Each row is a point. To make a cloud, some directions were put in groups of two or more. Within a group, all points are equally far from the middle, so they leave a hole (a ring in 2 directions, a hollow ball in 3). The other directions are filled evenly. Then the cloud was stretched, turned, moved and blurred a little. Count the holes, and give their numbers of directions, smallest first.
In the rows, 128 means zero.

Cloud (20 x 3):
[[119 147 166]
 [162  61 122]
 [112  85 150]
 [132 147 166]
 [155 153 126]
 [170 121 170]
 [113  94 110]
 [171 111 103]
 [141 142 169]
 [134 135 179]
 [105 108 166]
 [ 99 185 129]
 [164 138 139]
 [102 173 139]
 [157 150  88]
 [167 130 153]
 [175 123 146]
 [ 93 170 137]
 [151 121  72]
 [128 152 162]]
Holes: 1 (2)

Cloud, 29 rows:
[[102 121 106 179]
 [118  81 141 136]
 [127 152 128 103]
 [ 88 154 122 144]
 [137  75 100 190]
 [145 162  77 166]
 [144 117 149 113]
 [151 120  70 159]
 [146 107 134 126]
 [114 159 111 194]
 [144 122 130 116]
 [115 176  82 155]
 [107  95  72 175]
 [103 110  99 135]
 [131  75 166 148]
 [127 124 100 154]
 [120 108 121 105]
 [ 85 161  91 185]
 [142 134  85 180]
 [114 169  78 180]
 [154  91 123  98]
 [119 155  77 142]
 [123 111 109  99]
 [106 120 123 144]
 [ 87  85 100 123]
 [102 113 104 125]
 [117 138 106 177]
 [124  87 110 159]
 [111  63  97 116]]
Holes: 0

Cloud:
[[113  83 123 154 144 140]
 [ 76 117 140 154 144 131]
 [ 91 107 196 123  89 156]
 [161 148 137  97 160 131]
 [ 82 139 125 138 158  82]
 [117 118 123 150  82 199]
 [ 80  97 161 170 128 104]
 [122 127 141 167 140 116]
 [ 85  77  88 144 110 189]
 [102 147 125 185 141 146]
 [ 96  94 172 167 129  96]
 [ 66 151 135 114 133 108]
 [134 147 145 158 128 114]
 [ 92 139 127  98 127  94]
 [129 105 107 178  66 128]
 [141 106 163 146 119 203]
 [144 129 173 157 114 142]
 [ 58 123 124 158 155 128]
 [167  82 117 122 134 144]
 [185  76 136  87 106 153]
 [151 132 129 159 112 106]
 [142 117 104  77 125 170]
 [111 131 166 144 103 104]
 [159 150 120 135  95 154]
 [ 87 118 169 108 163  96]
 [168  99 146 130 160 108]
 [195  92 122 145 112 122]
 [ 92 122 160 116 133 146]
 [120 100 164 113 113 199]
 [ 90  75 150 128 164 116]
 [ 56 117 192 148  77 148]
 [156  81 138 121 129 119]
 [142  97 146 122  88 179]
 [155 132  94 101 141 144]
 [ 99 158 137 118 107 118]
 [ 97 150 171 101 109 126]
 [156 140  89 111 178 131]
 [165  73 134 106 137 140]
 [157 125 155 135  63 150]
 [146 140 129 131  74 163]
 [ 87 133 120 133  94 109]
 [114 108 142 119  98 103]
 [181 110 161 124  79 104]
 [135  94 152  93  95  91]
 [186 140 173 165 103 183]
 [139 144 143 119  77 160]
 [113 162 153 150 109 147]
 [144  99 148 157  69  97]]
Holes: 0
